Each row is a point. Examples show where two turns around zero, p and q, send a point. Write where each new point lands after one turn and then the other. Backwards means that the second turn is done in reverse. Each puzzle has new turns, and all numbers are rounded.

Turn p:
[-0.6  7.3] => [-6.5  3.3]
[-6.6 -4.3] => [ 0.2 -7.9]
[ 10.7 -24.8] => [26.7 -3.9]
[-3.5 21.8] => [-20.4   8.5]
Turn q:
[10.8 10.4] => [-14.6  -3.3]
[-10.6  26.4] => [ -4.5 -28.1]
[ -9.3 -18.0] => [17.3 10.6]
[ 3.9 -7.6] => [0.6 8.5]
[  5.2 -11.2] => [ 1.3 12.3]
Where do these land?
p, then q: [-23.9  11.4] => [26.5  0.8]
p, then q: [11.3  1.9] => [-9.2 -6.9]
p, then q backwards: [ 18.5 -11.3] => [-11.5 -18.4]
p, then q: [-11.9   8.5] => [14.5 -2.1]
p, then q: [  6.1 -10.6] => [-10.3   6.6]

Turn p:
[ -2.9   4.5 -11.2] => [-11.0   2.0   5.5]
[ 5.4 -5.8 14.6] => [15.2 -1.3 -6.6]
[ 0.9  9.7 -6.9] => [-5.3  1.0 10.7]
[ 17.3 -16.1   8.6] => [ 16.7  14.6 -11.8]
[-34.7   5.2 -15.5] => [-32.0 -21.0  -2.2]
[14.1  2.6 10.5] => [16.5  4.7  4.5]
Turn q:
[  4.7  -6.3 -15.3] => [11.5  9.5 -8.6]
[-34.0  -0.1   6.2] => [-11.9  14.1  29.2]
[ 11.6   6.3 -12.8] => [16.2 -4.3 -7.6]
[ 9.3 10.7  6.3] => [  1.0 -15.4  -1.7]
[  8.5 -10.7  15.5] => [-16.7  -3.9 -11.5]
Where do these land?
p, then q: [-1.1 16.5  1.1] => [-16.2  -2.2  -2.7]
q, then p backwards: [ 16.8 -13.6   2.3] => [ -8.5 -20.0  -0.3]
q, then p: [ -6.7  18.7 -14.1] => [22.6  9.0 -0.4]
p, then q: [ -9.0 -21.6  10.6] => [20.2 13.6 -8.2]

Turn p:
[ 5.5 -5.0  9.2 -5.3] => [ 1.2  2.7 12.6 -0.8]
[-9.7 -6.7 -9.7  1.7] => [-6.9  2.6 -9.8 -9.2]
[ 24.8 -17.7  19.1 -15.0] => [ 7.5 18.6 33.4  0.2]
[  2.2 -11.6  -4.6  22.8] => [ 17.5   3.4 -10.8 -15.7]
[-19.5  22.0  -2.5   0.5] => [-11.5 -22.3 -12.9   8.7]
[ -3.3  19.0 -11.6  -4.7] => [ -7.8  -4.9 -12.7  16.8]
Turn q:
[-4.6 12.6 -2.9 -1.8] => [-6.7 -3.9 -1.8 11.3]
[-0.8  8.3 15.7 32.7] => [-14.3  33.5   6.1   4.4]
[ -6.6 -18.3   1.5 -26.2] => [  3.2 -25.1  -0.3 -20.7]
[16.1  5.4  0.9  3.9] => [  7.1   9.8 -11.9   4.2]
[ -4.0  -8.0 -15.2  -8.6] => [ 10.8 -14.3   7.9   0.7]
Where do these land?
p, then q: [-15.2  14.6   3.8 -10.0] => [ -2.6   0.4  21.0 -10.6]
p, then q backwards: [-4.4  0.9 10.0  1.7] => [-6.7 -5.6 -4.0 -5.6]
p, then q: [  8.6   7.3 -23.0   8.8] => [13.7  3.7  3.6 22.8]
q, then p backwards: [-17.5 -18.6 -15.1  -4.4] => [-1.4 -1.8 29.9  1.7]
p, then q: [  2.4  -5.1  -1.0 -13.7] => [-14.4   1.0   0.9   3.3]
p, then q backwards: [25.6 14.9 29.0  4.0] => [ -5.6  -7.6 -39.9   7.3]
p, then q: [  0.5 -14.1  -3.6  13.6] => [  7.0 -11.5 -14.0   4.5]

Turn p:
[-20.6   1.1   0.0   8.3  10.5  18.2] => [-16.6 -21.2   3.6  -3.2  13.0   3.9]
[ 16.1 -19.7  17.9 -19.6  -9.2 -14.6] => [ 17.9   3.3  -2.1   7.1 -32.6 -14.0]
[  4.9 -15.4   9.0   5.8  -6.6 -17.7] => [ 13.2   3.5  14.3   2.7 -17.7   4.6]
[-12.7  16.8 -12.7   3.1  15.3   0.7] => [-1.8 -5.7 -7.1  4.3 25.2 10.5]
[ 17.6   9.9  13.4  -3.2 -13.9  -6.8] => [ -2.6  21.8  -0.2  12.0 -12.1  -7.9]
[-11.1   9.2 -13.3  -8.2 -18.7  14.3] => [-18.8   3.4 -19.4 -13.6  -0.9   8.9]
[  6.0  -1.9 -14.4  13.8  22.5   6.0] => [ 8.7 -5.0 10.9 -9.4 25.2 -6.1]
Turn q:
[  8.7 -15.9   3.1   7.4   5.7 -11.7] => [ 2.6 -3.3 22.0 -0.8 -6.4 -4.5]
[ -6.8   2.6  31.8 -11.7 -11.1   0.3] => [ -0.9   3.3  -0.2 -29.7  14.4  15.0]
[ 12.5  36.3 -19.2  -6.8  -7.5   5.7] => [ 13.6  -1.5 -38.7   4.1 -15.6  -5.5]
[ -5.3 -22.2 -11.4  -2.6  -2.7  -5.2] => [ -3.7 -10.0  13.7   9.2  12.0 -12.8]
[ 16.1  10.3 -13.2  -0.8  12.0  18.5] => [ 13.2  -2.2 -12.1  20.7 -11.6  11.8]
[-12.8 -14.0   0.1  14.4 -16.9  -4.6] => [-24.0 -10.5   8.4  -5.5   3.7  -8.5]
[-15.0  -8.5   6.8  -3.0  -7.0 -12.2] => [ -9.0   3.0   7.7 -11.7  13.0  -9.7]
[ 2.6 11.5  2.0  3.1 27.6  9.0] => [ 8.2 21.3 -0.8 13.6 -9.4 14.1]
Where do these land?
q, then p: [ 12.5 -14.2 -16.9  -0.3  23.7   0.7] => [-5.9 15.3 29.5  6.4 -2.6 -4.3]
q, then p backwards: [ -6.0  -4.8   5.8  -7.5 -20.2  13.4] => [-18.6   4.0 -12.7  -0.3   8.5  11.9]
p, then q: [-24.3   3.1   7.1  -5.8 -13.1   3.5] => [-20.7 -10.0  -4.1  11.1  14.0   1.3]
p, then q: [ 16.6  24.7  13.3 -16.8   4.4 -26.7] => [-10.1  -0.2 -10.1   5.8 -42.4  -6.3]
p, then q: [  1.0   9.7 -17.8  15.9  15.3  15.3] => [13.9 25.6 10.1  8.9  8.5  5.6]
p, then q: [-10.8 -11.2  22.6   2.0 -13.7   8.6] => [-21.9 -10.3   2.2 -14.6  14.4  -2.6]
q, then p backwards: [-5.8 -3.9  2.6  4.7 -4.9 -3.6] => [-0.1 -0.1  0.9  5.0 -1.8  9.3]
p, then q: [ 16.9  -3.3 -16.8   7.8   8.4 -11.3] => [ 24.2   5.3  -2.7  -3.8 -11.3   8.5]

Turn p:
[-21.3   8.6  11.2  -6.8 -12.5  16.8   0.2  15.5] => [  1.0  33.0   5.5  -2.0  -1.9 -13.9  -6.0  -4.7]
[-15.5  14.9   7.6  11.5 -13.5  -2.0   8.2 -10.0] => [ 0.8 12.5  5.3 -8.2 14.7 -6.5 20.1 -9.4]
[ 11.5  15.8  -9.9  -2.1   2.6  11.2 -17.5   2.1] => [  2.7  -4.9  -6.9  -4.6  -1.4 -17.6  -4.4  22.3]
[ 19.5  -9.8  18.7  -2.6 -18.4  -7.0  -6.0  14.2] => [ -1.6  -5.2   7.8 -27.1 -17.7   2.5 -14.2 -10.6]
[ 11.1 -14.7  -3.0  20.4 -18.6 -18.6 -13.7  -9.5] => [-10.6 -28.6  -2.7 -16.6   7.5  -6.0  -0.4 -20.6]
[ 0.9 -4.3 21.3 -5.1 16.1 10.1  5.0 -4.7] => [-10.7  12.6   5.5  -1.8   0.7  20.9  -3.8  12.2]
[-18.0 -16.4 -16.7  13.8  13.7 -19.9  20.7 -19.6] => [ -2.9 -14.5  -1.7  29.3  17.3  17.4  19.4 -20.0]
[-12.7  13.3  -2.3 -13.9  15.5  -5.9 -15.7  -7.7] => [ -9.2   8.3 -23.4   8.0  -5.7  -3.0  12.3  12.8]
[ 9.8 -9.3 -6.2 12.1 12.9  7.0 18.2 15.0] => [ 4.9 -9.3 25.6 15.7 -2.8  6.4 -8.0  3.9]
[ 19.0  20.9  -4.7 -12.0  10.8  -0.7 -14.2   2.8] => [  5.2  -7.2 -10.4  -6.9 -15.3  -7.1   3.8  27.5]
[ -4.2 -18.9 -15.9 -15.3  -8.5   9.0  14.8   2.0] => [ 20.4   3.4  -4.6  14.1   4.4   7.0 -18.7 -13.2]
Turn q:
[ 31.0  18.7  10.7  -2.6 -31.7   7.9   7.1   4.7] => [-14.6  -2.3  16.6   8.5  -9.6 -17.9  37.5  13.7]
[ 15.3   4.7  -8.7  11.3  11.7  31.5 -15.1  -1.0] => [ -7.7 -20.7 -13.3 -20.3   7.9  -4.1   2.4  25.7]
[-25.2  11.9  -0.2 -14.9  12.7  -0.4   8.3   6.6] => [ 22.1  16.4   0.5 -15.3   8.0  -3.1  -3.8 -13.8]
[  7.6  20.8   2.1   9.6  18.5 -12.8  -6.8   2.6] => [ -6.0   3.6  19.5  -7.4  12.9 -10.5 -17.1   9.7]
[-19.8  -8.8   4.1   3.9  -5.9 -11.4 -13.0  -8.0] => [ -6.1   3.0  -9.7   3.6 -10.5  -2.5 -16.3 -19.0]
[  8.7  -8.0   5.8  -7.7  12.4  -9.7 -12.8   0.9] => [-11.0  -9.0   8.2  -1.3  12.4   9.4  -6.4  -9.5]
[ -1.4 -14.5 -22.0  -1.6  -2.3  16.1  -2.8 -17.2] => [ 12.4 -22.5 -23.2   6.5  -2.4   1.8  -0.9   4.0]
[-16.6 -11.4  12.8  -0.1   0.8 -12.4  31.3   1.5] => [ 17.5  21.9   9.5   6.7 -16.8  20.8  -1.9  -7.9]
[  0.4 -13.4  -4.6   2.0 -16.3  -8.9   3.7   9.8] => [-6.7  9.6 -8.0 19.1 -2.0  6.0  6.7 -3.0]
Where do these land?
p, then q: [19.5 -0.4  9.5 12.2 -5.0 18.9 19.2  8.4] => [-20.0  -3.7  15.5 -21.1   0.4   9.7  12.2 -10.0]
q, then p: [ 16.6  15.5   5.4 -18.3  -7.0 -15.6 -15.6   7.5] => [-17.5   7.4   1.7   6.9   2.4  23.2  21.9  -6.0]
q, then p: [ -3.2   1.5 -13.6  -6.7  13.0  17.0  16.7  10.1] => [ 15.7  -7.4   8.7   4.9 -13.3   4.7  -9.1  20.0]
p, then q backwards: [-19.4   8.6 -12.5  -4.5 -10.0 -15.3 -15.1 -31.9] => [ -7.9  -7.1 -20.7 -18.4 -15.6  20.0 -18.7  18.3]
q, then p backwards: [-15.4  -0.1   8.1  18.4  17.2   5.4  14.2  14.6] => [  5.9   3.8  22.7 -22.0  -1.8  17.9   3.0  -0.7]
p, then q: [  4.8  -7.4   5.7 -19.1 -24.9   6.3  11.7  11.6] => [-10.4 -25.6  10.9  -0.3   3.7 -18.7  12.0  -3.9]
q, then p: [-15.4 -11.1   1.1   3.2  11.5  15.4 -18.4 -14.2] => [  5.5  -6.4 -27.4   5.9   3.4  -3.3 -19.6  -4.2]
p, then q backwards: [  5.0  -1.4  -7.5  16.3   6.5 -14.6 -22.3   4.2] => [ 14.3   1.9   2.0   3.3 -13.3   6.6 -22.1 -13.7]
p, then q: [  7.4  -5.2   3.9  -1.5  -1.2 -17.5   9.7 -10.4] => [ 10.8 -12.3  -6.8  -1.2  -7.7   9.8  11.2   3.9]

Turn p:
[ -6.7  -7.7  17.6 -18.7 -15.8 -22.9   8.5   4.6  -6.0] => [ 1.7 36.3 -7.6 12.6 -6.3  6.4 -3.5  6.1 -0.6]
[-13.0   2.1  16.2   3.2  16.7  -9.3 -16.3  -6.3  -5.0] => [  9.7  -6.2  -3.7  15.1   2.9  24.6  -6.5 -10.4  -1.7]
[ -2.6 -21.7   2.2  -2.2 -10.5  10.8 -11.4   7.8  -1.1] => [ 11.6  -3.3  -9.3   4.3 -22.6  -8.0   6.2   5.1  -4.1]
[-1.3 -3.4 12.9  5.4 20.7 24.0  2.6 16.5 24.7] => [ 11.3 -15.2 -23.8  -4.7  11.5 -11.6  18.6 -23.2   1.5]
[  1.7   9.6 -15.8  16.2 -18.0 -12.9   7.5 -13.6  11.5] => [-31.9   1.8  19.1  -0.9  -5.4  -2.7   2.4  -2.7   6.1]
[  1.3   4.6   4.9  20.8  -8.0 -11.1   5.7 -15.9 -22.9] => [-17.2   2.1   6.2 -12.9  -8.9  26.8  -9.7   7.5  -4.3]
[  8.8  17.4 -20.0  -1.6  11.1  -8.7  12.0  20.2   8.0] => [  5.1   7.0  20.2 -13.5  21.3 -11.2   9.1  -6.4  15.3]
[ -4.1 -22.6   1.2  10.7  11.9  14.4  -0.8 -22.4 -10.1] => [ -0.9 -19.1  -5.4  -2.5  -8.7   8.9  -0.5   1.6 -32.2]
[ -7.0   5.1  -9.0 -22.1 -13.6   9.1  -1.9  -2.2 -19.8] => [  8.5   6.3   2.2  -1.0  -6.2 -12.7 -27.8  14.9  -1.4]
[ 23.0  16.5 -10.3 -11.7   5.6   6.7  -6.0  11.3  20.6] => [  2.2  -9.8   2.3   3.3  22.5 -20.7  11.8   7.7  21.4]
Turn q:
[ -6.7   1.9  19.6  34.2 -11.7   4.0  -7.1   5.5 -14.3] => [ -4.9  -4.7   5.1  23.8  10.4 -33.8   9.2   3.0   7.4]
[ -3.2   4.1 -12.0   4.4 -26.0 -22.6  12.2   6.0   4.9] => [  3.3  14.0   7.5  12.4  11.0   3.1  -5.8  13.2 -28.8]
[ 10.8  -2.3  10.5  -8.1 -12.8   3.0  -5.3   5.6 -17.3] => [ -7.2  -4.1 -15.7   1.6  17.8  -4.9   3.3 -11.8  -4.1]
[ 12.2 -12.0  17.5 -14.6  17.6  -6.4  -8.5 -12.1   0.1] => [  2.5 -28.8 -17.1 -10.4  -5.5   8.8   2.6   0.6   5.4]
[ -3.7 -15.3   5.8  10.2   0.1  -6.7  31.1 -13.8  17.9] => [  7.1 -20.4  27.7  10.5 -13.2   6.7  -8.9  -1.3 -16.4]
[  8.9   5.0  -1.4 -42.6  16.4  -2.2   0.2 -16.4   3.8] => [ 14.9  -7.3 -21.9 -29.7 -10.0  23.3  -8.7 -10.9  -2.9]
[ -8.6 -15.1 -17.2 -19.5  -1.0   1.7  -2.1   0.8 -12.9] => [-22.1   7.4  -8.6 -16.3  -5.9   4.5  -9.8  -4.8  -9.8]
[-10.1  16.0   2.3   3.9  -1.0  31.0 -15.0   3.2  13.1] => [  6.9  17.5  -0.2   9.5  -3.0  -4.4  -9.8 -10.6  32.7]
[  8.7 -10.0  -5.2   3.4   5.1   7.7 -15.0   0.2   7.5] => [-10.4  -1.0  -5.5   6.7  -6.3  11.2   6.1   2.4  13.8]
[ -9.8  10.7   8.2   4.5  -4.3  -7.1 -16.4  10.6 -11.5] => [ -0.1   6.4 -11.0  -0.5  12.8 -19.2  -0.3  12.3   5.9]
[  3.9   6.0 -19.8   5.5  18.3  13.8  -1.7 -13.2  -1.3] => [  0.7  11.2   3.2  -7.8 -24.2   3.7  15.5  -7.6   9.1]
[ -2.4  11.0  -8.2  18.8  -0.6 -16.4  27.7  23.5  10.0] => [  9.4   9.6  36.8   0.2  16.0   1.1   6.6  15.7 -12.3]
Where do these land?
p, then q: [ -3.0  -4.1  11.7 -17.8  -1.1  -4.2 -15.9  -3.6  -8.1] => [-6.4 10.7  2.9 13.0  6.0  0.6 18.7  3.0 10.1]
q, then p: [-15.7   8.9  -3.9  -6.3   7.1  -7.9  -2.7   0.4  -5.1] => [ 8.6  9.4  5.4  7.6  4.6 -3.9 -3.1  8.0 12.9]
p, then q: [12.9  3.0 19.9 21.7 24.3 25.7 19.4  2.0 -5.0] => [-18.9   4.1  -2.8 -33.0 -19.6  20.1  -5.7 -18.9  -7.2]
p, then q backwards: [  5.4  -1.8 -13.3   1.0  -2.9  -1.2  -6.0  -7.5 -18.8] => [-11.1  -6.2  -2.5   1.6   8.5 -13.7   8.9   1.6  12.5]
q, then p: [10.9  9.4 13.0 33.2 12.8 11.5  1.5 18.8 -6.2] => [-14.3  18.1 -11.5  -0.1  19.2   9.7  23.9 -19.8  -9.0]
q, then p: [ -4.3   4.3  -8.3  -6.9  -7.5  -1.6 -12.5 -12.4  13.5] => [ -3.7 -12.2   7.1  -6.5  -8.1  -8.7  -2.1   5.3  16.6]
p, then q: [-19.0 -10.7 -10.6 -10.1  -9.4   3.7 -12.8   7.0  -1.3] => [  3.5  -2.5 -12.8  22.1   8.6  -1.7   9.7   6.4 -11.1]
p, then q backwards: [  0.1 -12.0   2.7   1.6 -21.8 -18.4  19.0 -16.3  13.3] => [ -2.7 -13.6 -31.2  13.4 -13.1   3.3  -6.5   3.0 -13.8]
q, then p backwards: [  4.5 -26.4  -1.5  -0.6   2.7 -23.5  14.1  -5.2  32.4] => [  5.2  -7.4  -5.2  11.5   7.6  -8.1 -25.1 -29.1 -26.8]
p, then q backwards: [  8.3  29.4  -9.7 -15.7  -4.1  15.9  -4.3  17.0 -14.7] => [-25.3  14.9  23.1  -8.8  13.9   0.9  -8.9  16.0   8.4]

Turn p:
[-15.1   1.6 -24.6 -23.9 -23.1   4.2 -13.7 -15.8   7.6   0.1  -2.2] => [  2.2   2.6 -16.6 -18.2   7.9  -2.5  28.5  -8.8   1.5  -4.4  29.3]
[ -2.2   1.4  -2.8  -8.0  -2.0   1.1 -24.5 -16.1  18.7  23.8   1.5] => [ -1.9 -16.8   3.4  -1.6   1.8 -19.3  10.8 -25.6   5.9  -8.8  17.5]
[ 16.3  16.3   5.6   1.7  28.9   2.7  11.5   2.3 -17.6  -9.1  -3.3] => [ -9.9  13.5  13.8   4.6  10.1  -3.9  -6.6   6.3   3.2  21.0 -28.4]
[ 14.4 -18.5  -4.1   8.3  -4.3  -3.2  12.5   9.1  20.7  -1.6 -10.3] => [ -0.5  -7.4  -4.2  16.3   8.9   8.5 -14.6  14.9  14.1 -15.5   8.8]
[-15.1   8.0   5.0  -6.0  28.0  -3.2   7.0   0.6  -9.4   1.7  18.2] => [ -3.8  -3.1  15.4  -4.2 -12.1 -17.9   8.4  13.7 -11.6  17.3 -13.5]
[ -8.3  17.8 -18.6   7.4   5.8  10.4 -18.8 -13.3   7.5   0.0  25.3] => [-19.6  -3.9  -6.0 -24.1 -17.9 -19.1   4.7 -10.9  11.2  11.4   7.7]
[ 16.2  -6.5   2.9  -5.2 -19.8  -3.4  10.7  14.3   9.7   2.6   1.6] => [  6.0  -8.4   7.3  -4.0   9.1  21.8  -7.7   7.0   7.3 -15.4   6.0]
[-13.7 -18.9 -19.4 -12.4 -12.0  18.3 -26.5 -29.1   7.5  10.7  11.4] => [ -5.5 -20.2 -27.0 -16.3   6.4 -19.5  11.7 -18.3 -10.5   1.8  31.1]
[  7.3  -5.8  10.8   2.3  -4.5 -20.4  -0.4   7.8  -9.5 -20.6  -4.9] => [ -1.0   8.1  -6.6   4.9   0.2  14.2   1.8   6.9  -6.5 -17.3 -22.7]
[ -1.8  -7.1  -1.6  12.0   0.3  -7.0   4.6  18.3   2.1   7.1 -20.1] => [ 3.0  3.0  2.7 27.4 -6.2 13.7 -2.9  2.8  4.1 -2.6  4.9]
[  1.5   6.4  21.4  11.2  -6.7  -9.3  28.5  -1.4  -6.9 -17.1 -12.2] => [ 25.4  21.1  -0.5   3.5   0.3   6.7 -14.3  14.7   2.6  -6.1 -21.2]
[ 13.2  -8.3   2.6  14.6  -7.8  -7.1  11.8  12.2 -11.8  15.5  -6.4] => [ 11.6 -12.0   1.8  15.4  -1.1  23.1 -10.4  -1.7   5.6   5.3  -7.7]
[-12.7  13.8  22.9  -1.9  17.3  17.0  -2.7  11.1 -18.7 -13.0   1.3] => [ -5.9  23.7  16.6  -3.7  -7.4  -5.8  -9.6  -1.1 -27.1  13.5 -11.8]
Turn q:
[ -6.4 -22.0   2.7 -10.7   0.0  16.4   0.3  17.4  -6.1 -17.0  -6.9] => [ 14.1  18.6  11.7  10.8   6.2 -23.5   9.2   1.9  -0.3  -9.3  -5.1]
[ 18.1  -2.6   2.4  -9.2   6.9 -15.7   7.5   0.2  18.2  -7.8  19.1] => [ -6.7   2.5   7.8  -2.1   2.2  14.5 -16.3 -16.9 -19.3 -16.3  -3.1]
[-27.8  -2.0  10.9  -0.3  18.1  18.1 -12.0   0.7  15.6  -0.5  -9.2] => [13.1  2.0 26.7  1.1 -0.4  8.8 27.3  5.9  7.6 11.7 -9.1]
[-9.1  8.7 -9.4 21.6 -7.2 13.0 22.8 -4.7 18.4  7.8  1.9] => [-18.3   0.4 -10.3  -7.3   6.4   5.4  16.9   7.2 -20.1  21.7 -10.3]
[  6.9  17.1  26.3 -13.1   6.5   4.3   1.7   4.8  -3.3  18.9   7.1] => [ -6.4  15.3   3.5  -2.9 -29.3  18.9  -3.7   7.9   8.2  -6.1   3.7]
[-12.2   0.1 -16.7  -1.3  -4.1 -16.6  -7.5  -7.0   5.5 -13.1  20.1] => [ -1.9 -23.2  12.5  -4.5   2.2  -9.9 -11.4 -17.8 -10.5   6.7  -2.5]
[ -8.1   2.0   9.8  14.5   9.3 -17.8 -11.4  24.4   5.0   6.7  -2.5] => [  4.5  -3.6   4.3 -17.2  -0.1   6.3  -4.3   3.2  17.6  -6.6 -28.5]
[ -1.0  -8.9  -2.8  -3.4 -32.6 -10.2  -2.7 -21.8 -17.1  10.1  -1.1] => [ -3.7 -20.1  -8.6  -0.6  -0.8 -16.7 -15.2  22.3  -3.9   0.4  25.1]
[ 21.1  21.1   4.9   0.9   3.4  -0.8  13.4  -4.4  19.3 -19.6  -9.9] => [  9.0  16.7 -12.2   7.8   7.6  25.9 -12.0 -10.7 -16.6  11.6  -3.7]
[ 35.7 -16.1  11.2  -6.1 -10.3  14.8  -4.1  14.9  -2.2  14.0   4.3] => [-22.1  24.4  -1.6  16.4   5.3   0.1 -11.7  14.3   8.4 -25.9   4.0]
[ -8.3   5.5   8.8   8.1  -1.3  -6.2 -17.2 -11.2 -21.5 -10.3   0.8] => [ 15.3 -21.5  -4.0  13.2 -13.1  -4.9  -5.5   2.9  11.7   3.6  -1.3]
[  0.4   5.4 -35.3 -12.8  16.0   2.9   2.5  11.6  -5.4  12.2  -7.7] => [ -9.4  10.9  -5.2 -17.7   9.7  -9.5  12.4 -26.6  17.2   4.5  13.1]
[ -9.3  -8.3 -12.8  11.8  -4.6  -2.1   6.5 -25.1 -26.2  -1.4 -16.1] => [ 12.6 -22.6 -24.5   3.3   4.3 -15.2  14.4   6.5  -0.1   4.1  17.5]
Where do these land?
q, then p: [ 14.7  17.1 -16.8  22.0  -6.9  -9.0  -2.0  10.3  13.7  16.0  -7.2] => [-11.0   2.5   5.4  13.0   0.9 -19.5  17.4  -1.9  -3.7  13.0  28.5]
q, then p: [-12.8   3.2  17.8   3.1  13.6 -12.1   6.8 -18.1  -8.5  10.1  -1.3] => [  1.7  -6.1  -7.5 -11.6  17.1  20.6 -11.3  11.3  -6.0  -1.5  11.7]
q, then p: [-12.5  -8.9 -24.4  -6.0 -10.9   2.5 -12.9 -16.1  -1.2   7.2 -19.6] => [ -6.0 -31.5  16.9   2.4  -4.7 -11.7   1.5  17.7  -1.4  -1.7  -7.6]
p, then q: [ 14.6  15.3  -9.2 -22.0 -16.1   2.7  17.5  14.4  11.9   9.8  -6.5] => [ -7.3  21.9  18.0  12.1 -14.1  21.5   9.3  -4.8 -11.7  -8.0 -10.1]
p, then q backwards: [ -5.7 -18.4  13.5   7.5  26.7 -21.8  -3.4  17.8 -15.7 -10.9  -0.1] => [  1.7  -6.3  24.6  24.6  -8.7  16.1   7.9  -0.2   5.7 -11.5  26.0]
q, then p: [-19.6   6.0   9.8   5.5 -18.6  10.2  25.5   3.8 -12.7 -17.6  21.8] => [ 22.4  -1.1 -10.8   9.4  -6.8  34.4  17.9 -14.5   2.3   2.7 -11.3]
p, then q backwards: [  7.0 -10.9   9.0   3.9 -11.2   4.5 -15.5  -1.3   2.7  -4.6 -19.8] => [ 27.4  -5.6  -5.9  -3.6   7.8  -3.6   5.3  -1.8  -0.7 -11.6   2.3]
q, then p: [ 21.9 -20.0  -0.5   5.4  -0.1  -0.2 -15.9   0.1  17.0  17.2  -2.5] => [-18.6  16.1   6.5   5.4 -12.0 -18.9 -10.5  14.8 -15.2   0.2   4.0]
p, then q backwards: [  0.0  -9.9   9.4  16.1  13.6   8.0  14.5  -1.1   1.9   7.0 -17.2] => [  9.1   3.1   6.2  -1.0 -18.1   6.5 -13.9  -1.9  -5.8 -22.8  -2.2]
p, then q: [ -9.9  10.1 -11.1  -3.3  -0.1  12.8 -15.9  18.8 -14.0  -3.5  17.8] => [ -5.5   1.9   8.4  -6.8 -23.6 -16.8   6.4  15.4  -2.6  10.0  15.9]
q, then p backwards: [  4.6  17.2 -12.6 -10.8   3.1  -5.7   0.6 -13.8 -18.8 -12.5  16.4] => [-10.3  -5.2   0.1  21.6  -4.5  12.4 -19.9  -4.9   0.6  20.4  -0.7]
p, then q backwards: [ -2.4  -0.8  15.3 -21.3   7.0   8.0   0.8 -15.0  23.6 -18.2  18.2] => [ -9.5 -31.0  -7.8  -9.6 -19.1 -14.2  11.0  15.3  -1.1  11.2   0.3]
